Each point is reached from the start by the listed moves, each made once or not at all, plus a little noise. Say if it took an odd or an even number of moves. Then give how often each move was made.
In the rows, zero is written as 128.

Moves:
(1): [158 124  87 137]
(2): [150 173 138  96]
(3): [141 114 175 141]
Start: [125 129 120 117]
Points:
[171 113 122 138] -> even (1, 0, 1)
[187 159 142 106] -> odd (1, 1, 1)

Moves:
(1): [164 135 123 114 102 124 133 118 114]
(2): [116 167 142 142 126 150 131 132 133]
(3): [119 133 151 143 122 102 154 123 138]
(4): [130 137 125 146 130 121 112 114 142]
(5): [146 133 123 118 156 121 142 128 113]
(6): [142 109 141 149 154 177 120  97 136]
(7): [121 130  98 143 132 132 146 113 114]
(8): [142 122 129 142 125 124 124 155 120]
(9): [148 128 117 124 130 138 132 141 175]
Start: [115 152 136 161 115 131 135 114 149]
Points:
[131 210 166 196  82 115 156  90 161] -> even (1, 1, 1, 1, 0, 0, 0, 0, 0)
[ 90 198 174 189 106 128 167 110 166] -> even (0, 1, 1, 0, 0, 0, 0, 0, 0)
[179 191 123 220 141 183 150  75 127] -> odd (1, 1, 0, 1, 1, 1, 1, 1, 0)

Moves:
(1): [148 119 125 137 128 113 134 128 145 130 134 140 122 112 121 124 137 149
 135 158]
(2): [137 156 128 128 124 125 119 141 115 156 135 126 132 114 122 142 126 127
 117  99]
(3): [135 127 135 133 126 143 146 133 107 157 129 116 146 149 149 134 150 135
 125 126]
(4): [140 133 133 155 127 137 135 113 115 126 142 120 117 145 125 106 134 155
 125 121]
(5): [136 126 140 135 223 117 126 108 144 133 110 132 124 144 107 121 133 130
 129 142]
(6): [154 132 142 126 122 174 144  97 118 118 103 142 123 124 138 177 132 165
 138 128]
(7): [124 137 136 128 135 141 154 158 123 113 130 113 118 108 121 120 127 125
 134 140]
(8): [136 118 107 137 125 145 125 171 155 122 111 133 109 124 123 163 126 120
 117 136]
(9): [132 121 143 127 104 123 130 132 141 129  98 126 155 120 109  89 113 145
 117 118]
(10): [104 118 109 137 128 137 141 105 126 141 145 130 130 118 115 135 163 137
 151  94]
(11): [118 150 120 126 144 138 106 145 120 130 147 130 139 143 126 122 140 141
 138 109]
(12): [132 115 119 105 129 114 113 137 133 103 123 168 131 119 145 120 125 140
  60 135]
(13): [132 148 144 140 131 108 120 123 112 113 112  92 194 100 126 158 115 129
 116 133]
(14): [145 148 100 119 107 138 131 126 124 133  99 146 115 144  88 103 153 152
 125 143]
(15): [135 142 104 130 139 117 151 111 134 121 117 120 116 138 143 105 139 152
 132 115]
(16): [118 144 136 122 131 140 135 124 157 131 155 120 109 146 118 152 149 132
 131 139]
(17): [137 151 128 133 133 155 107 133 144 119 123 131 120 100 137 118 154 128
 130 131]
(18): [126 116 148 117 121 103 116 125 113 124 117 117 116 132 126 123 137 152
 127 110]
Start: [106 141 118 117 112 132 144 125 124 109 124 148 111 132 124 135  96 105
 114 118]
Points:
[151 182 161 129 213 130 128 172 141  82  79 145 208  71 110  87 135 174
  45 153] -> odd (1, 0, 1, 0, 1, 0, 1, 0, 1, 0, 1, 1, 1, 0, 0, 0, 1, 0)
[171 195 138 124  73  92 115 148  72 132  83 152 194 129  81  77 148 249
  16  85] -> even (1, 1, 1, 1, 0, 0, 0, 0, 1, 0, 1, 1, 1, 1, 0, 0, 0, 1)
[127 189 169 147 111 106 145 144  56 104 122  75 149  93 100 142  96 153
  94  80] -> odd (0, 1, 0, 1, 0, 0, 1, 0, 0, 0, 0, 0, 1, 0, 0, 0, 0, 1)
[134 157 112 129 119 221 153 158 114 125 104 159 116 163 146 220 134 152
 121 105] -> even (0, 0, 1, 0, 0, 1, 0, 1, 0, 0, 1, 0, 0, 0, 0, 0, 0, 0)
[142 164  37 110 106 154 131 158 144 109  84 197  79 133 118 103 237 232
  75  93] -> even (1, 0, 1, 0, 0, 0, 0, 1, 0, 1, 1, 1, 0, 1, 1, 0, 1, 1)
